Rows are points. The ring and each string are closed loops that go straight from each point to the next, and from the last back to the first. Before rounding, they use only three directions, however many columns there are. How many times does the string pass through the ring? Passing back the other way cancels.
(in the rows, 128 means zero)

Ring:
[[196 170  88 142]
 [169 201  86 152]
 [133 212  91 160]
 [ 97 204 102 166]
 [ 71 171 120 167]
 [ 70 132 132 162]
 [102  86 132 149]
 [140  75 121 139]
 [178  89 107 134]
 [201 126  95 135]]
String:
[[111 171  70 153]
 [ 98 218  61 163]
 [106 243  56 165]
 [120 202  55 155]
 [131 176  87 153]
 [142 178 128 158]
 [137 198 134 163]
 [132 164 117 155]]
Times through: 0

Ring, 7 rows:
[[200 164 129 161 126 128 132 116]
 [149 210 120 143 145 122 117 126]
 [100 205 113 126 159 115 109 133]
 [ 50 132 119 112 170 109 112 137]
 [ 73  74 135 122 161 112 126 131]
 [120  54 141 139 145 118 136 123]
 [193  94 135 162 123 126 140 114]]
String, 7 rows:
[[ 83 198 162 121 178 119 118 132]
 [ 94 165 173 127 173 121 126 129]
 [ 20 185 144 101 192 109 107 142]
 [  7 176  81  96 179 101  92 147]
 [ 68 163  60 116 152 105  98 139]
 [ 49 213  66 108 165 104  91 144]
 [ 69 223 123 116 174 113 105 138]]
Times through: 0

Ring, 7 rows:
[[198 136 134 121 138 122  94 116 122  92 118]
 [160 183 131 138 127 118  94 120 117 102 111]
 [ 81 174 109 155 114 116 117 129 113 126 119]
 [ 37  95 106 149 113 119 145 131 117 141 142]
 [ 58  44 119 134 121 122 150 126 123 136 153]
 [136  34 127 115 136 125 132 119 127 113 147]
 [176  63 129 112 140 125 116 117 126 100 136]]
String:
[[228  75 118 105 149 127 101 117 125  84 125]
 [195  56 167 102 143 125 110 107 132  95 141]
 [176  50 184 103 139 124 115 104 134 101 147]
 [194  39 142 102 145 127 116 113 130  95 141]
 [198  54 104 109 146 127 114 122 124  93 131]
 [178  87  89 121 140 125 113 127 119  98 124]
 [159 104 104 127 135 123 113 125 119 104 125]
 [211 116  92 120 144 125  98 124 119  87 114]
 [236 132 137 112 145 124  85 113 124  80 114]
 [223 141 103 121 143 124  89 122 119  83 109]
 [169 127  79 132 136 123 107 130 115 100 115]
 [172 119  98 128 136 123 107 126 118  99 119]
 [230 107  83 115 148 127  96 125 119  82 113]]
Times through: 0
String, 16 rows:
[[141 127 108 134 129 121 112 125 118 108 123]
 [148 121 165 124 129 120 108 111 126 108 132]
 [202 130 184 113 137 121  91 104 129  91 126]
 [237 126 151 109 145 124  86 110 126  80 118]
 [249 119 112 110 149 126  87 118 122  76 112]
 [242 108 170 102 147 125  87 105 130  79 124]
 [196 108 174 111 138 123  98 106 129  94 130]
 [155 112 152 123 131 121 109 114 125 105 131]
 [144 120  90 135 131 122 114 129 116 108 121]
 [169 137  96 132 134 122 103 126 116 100 115]
 [133 119 128 132 128 121 114 121 121 112 128]
 [164 149 177 125 129 119  97 108 126 102 125]
 [188 183 181 126 130 118  84 106 125  94 115]
 [199 202 144 132 132 119  79 115 119  90 104]
 [190 189  99 137 133 120  87 125 114  92 102]
 [174 163  83 138 133 121  98 130 113  97 107]]
Times through: 1

Ring, 10 rows:
[[132 140 138  99  75 126 172 153  78 176 127 142 121   7]
 [111 163 125  87  55 120 186 126  52 139 127 134 157  27]
 [ 94 171 108  86  58 117 184 111  46 119 128 132 174  62]
 [ 76 166  85  95  84 117 165 105  60 111 132 137 176 116]
 [ 72 146  72 112 125 120 136 116  91 126 136 147 155 157]
 [ 77 129  71 123 149 123 119 130 114 145 138 154 133 167]
 [ 99 102  85 137 174 129 102 161 145 188 138 163  92 146]
 [114  95  98 138 172 132 104 174 150 206 137 165  78 118]
 [136 102 126 127 139 132 128 182 133 216 132 159  75  52]
 [139 114 135 117 115 131 145 176 115 207 130 154  87  26]]
String, 28 rows:
[[ 83  99  78 132 187 127  77 143 149 158 143 164 103 172]
 [ 95  99  64 153 194 131 105 174 158 211 137 168  83 184]
 [109 114  69 152 165 132 145 186 140 234 130 163  85 152]
 [108 124  95 125 133 127 141 159 115 187 132 154 109 106]
 [116 110  85 144 158 132 139 184 138 227 131 162  83 125]
 [107 113 107 119 142 127 114 150 122 169 137 156 106  98]
 [103  93 119 115 165 127  70 141 141 148 144 161  97  98]
 [117  72  98 150 207 135  74 187 181 222 141 174  52 134]
 [115  78  91 151 202 135  84 187 175 223 139 173  57 142]
 [100  94 112 117 169 127  70 141 142 148 144 161  98 110]
 [100 114 109 113 141 125 105 138 119 150 139 155 114 100]
 [103 123  76 139 149 129 145 169 125 206 131 158 102 141]
 [ 88 112  52 153 185 130 122 169 147 207 135 165  96 200]
 [ 72 109  60 136 187 125  89 139 143 156 142 163 114 202]
 [ 69 135  39 142 164 124 138 144 120 174 134 157 131 218]
 [ 89 140  75 122 126 124 151 141  99 165 132 150 134 141]
 [ 91 127 102 107 127 122 116 126 103 134 138 150 133 107]
 [ 69 132  89 101 135 118  98 101  99  95 143 148 154 143]
 [ 84 127 105  99 128 120 102 112 101 110 141 149 142 110]
 [ 59 151  74  99 118 116 123  92  80  88 139 143 175 160]
 [ 56 171  54 106 104 115 162  99  65 107 133 139 186 179]
 [ 71 175  50 118  96 119 195 125  65 151 126 140 172 168]
 [ 90 142  89 111 114 122 146 130  91 147 133 147 141 116]
 [ 86 150  75 117 114 122 161 134  88 155 131 146 146 137]
 [ 66 156  45 126 128 120 162 127  89 150 132 147 157 194]
 [ 58 132  54 122 160 120 106 114 113 122 141 154 148 206]
 [ 71 115  78 118 167 122  82 119 127 122 144 157 130 171]
 [ 86 108 105 108 155 123  77 121 125 121 144 156 122 122]]
Times through: 1

Ring, 9 rows:
[[169 120 122 104  79  71 128 143 151 144 152 118 145 128]
 [163 147 122  93  88  85 122 150 154 134 151 111 129 120]
 [147 176 109  88 115 117 120 160 160 118 150 108 108 111]
 [125 165  80 107 147 150 130 163 167 109 151 120 110 117]
 [115 128  78 129 157 157 143 153 168 121 149 134 126 136]
 [114  91  96 143 154 148 154 139 165 140 145 144 141 158]
 [127  51 125 152 129 116 161 122 157 166 142 151 162 178]
 [140  45 130 149 110  95 158 120 154 171 144 148 170 176]
 [160  62 125 134  84  70 146 127 150 165 149 137 171 157]]
String:
[[145  16 105 166 103  85 163 119 153 173 149 156 193 176]
 [149  10 139 161  93  73 165 109 149 188 144 155 191 189]
 [149  40 157 143  94  76 157 113 149 184 141 146 172 183]
 [148  63 168 130  96  82 152 116 150 180 140 139 157 178]
 [143  97 140 121 110 101 143 132 155 157 144 132 142 156]
 [150 100  96 126 105  98 139 143 157 140 152 130 152 137]
 [178  80  81 128  67  55 134 143 150 145 159 128 178 126]
 [191  87 112 114  46  33 128 138 145 155 157 121 174 128]
 [175 111 152 100  65  55 129 134 147 159 148 117 147 139]
 [158 123 161  99  89  81 132 134 151 156 143 119 131 145]
 [144 119 135 111 110 104 137 139 156 147 145 125 132 145]
 [146 118 104 117 111 106 136 146 158 137 150 126 140 134]
 [164 148  79 101  93  91 120 161 157 118 158 112 136 104]
 [164 179  97  83  94  95 113 164 157 114 155 103 117  98]
 [156 198 114  73 104 108 111 165 159 112 152  99 100 100]
 [143 214 147  63 119 125 112 161 160 117 144  97  79 111]
 [136 179 135  85 127 129 124 154 161 125 144 110  97 125]
 [136 140 118 107 125 123 133 148 160 133 146 122 121 134]
 [141 144  71 113 125 125 129 161 163 115 155 121 130 114]
 [133 171  52 107 141 145 124 172 168  97 157 116 116 101]
 [120 183  48 106 159 166 125 175 172  91 155 117 105 100]
 [111 165  95 109 164 168 135 159 169 113 146 123 101 128]
 [119 133 127 114 147 144 142 143 163 137 142 129 115 149]
 [119 125 129 118 146 143 144 141 163 140 141 132 119 153]
 [132 114 119 121 128 123 142 141 160 142 145 131 133 148]
 [130 107  70 135 136 132 143 150 164 126 152 135 145 134]
 [112  86  49 156 162 157 155 149 169 125 152 148 152 145]
 [ 99  64  95 162 171 163 166 132 167 148 142 157 149 175]
 [103  63 152 149 159 148 167 118 161 169 134 154 141 194]
 [123  83 144 134 135 126 155 126 158 161 139 142 140 173]
 [133  88 116 133 124 116 148 135 158 150 146 138 147 156]
 [141  85  83 139 117 109 145 142 159 140 152 138 159 142]
 [141  71  94 143 115 104 150 136 157 149 150 141 164 152]]
Times through: 5
String (28 x 14):
[[132 214  74  81 143 152 114 178 168  90 153 103  88  91]
 [123 182 106  94 148 153 127 161 166 112 146 114  95 120]
 [125 149 115 107 142 142 135 151 164 127 145 123 112 135]
 [130 129 110 116 134 131 139 147 162 133 146 128 126 139]
 [117 134 126 115 150 148 142 143 164 136 141 130 114 149]
 [105 130  92 128 169 169 146 150 169 124 145 136 118 144]
 [ 93 111  72 146 187 186 155 149 172 122 145 146 126 151]
 [113  92  62 150 159 154 153 148 168 127 150 145 147 146]
 [128  91  76 142 137 130 149 144 163 135 151 140 151 144]
 [137 104 106 127 122 116 143 141 159 141 148 133 143 145]
 [126  86 143 132 132 123 153 127 158 160 140 140 140 170]
 [115  38 174 153 138 123 171 106 155 188 132 157 155 206]
 [126   9 148 168 123 104 173 105 153 190 138 163 180 203]
 [141  25 120 160 107  90 163 117 153 175 146 154 183 180]
 [147   7 158 159  94  73 167 104 148 196 140 156 188 198]
 [151  38 160 142  91  73 157 112 148 186 141 146 173 184]
 [146  83 144 126 103  92 146 127 153 163 143 135 150 162]
 [147 100 109 124 108 100 140 140 156 145 149 131 149 143]
 [167  87  83 128  83  72 136 144 153 142 157 129 169 129]
 [180  92  89 120  65  54 130 144 150 144 158 123 171 123]
 [192 111 118 101  47  37 122 143 146 149 156 113 161 120]
 [182 135 139  89  60  53 119 144 148 146 152 108 140 122]
 [179 152 109  88  69  66 115 155 152 129 156 105 135 106]
 [171 156  77  95  84  82 115 164 156 116 160 107 136  97]
 [152 139  98 106 106 103 128 153 158 127 152 118 132 120]
 [144 125 103 115 115 111 134 148 159 134 150 125 135 132]
 [152 155  63 106 112 112 122 166 162 109 158 115 131 102]
 [143 190  76  89 125 130 116 172 164 101 155 107 106  96]]
Times through: 0
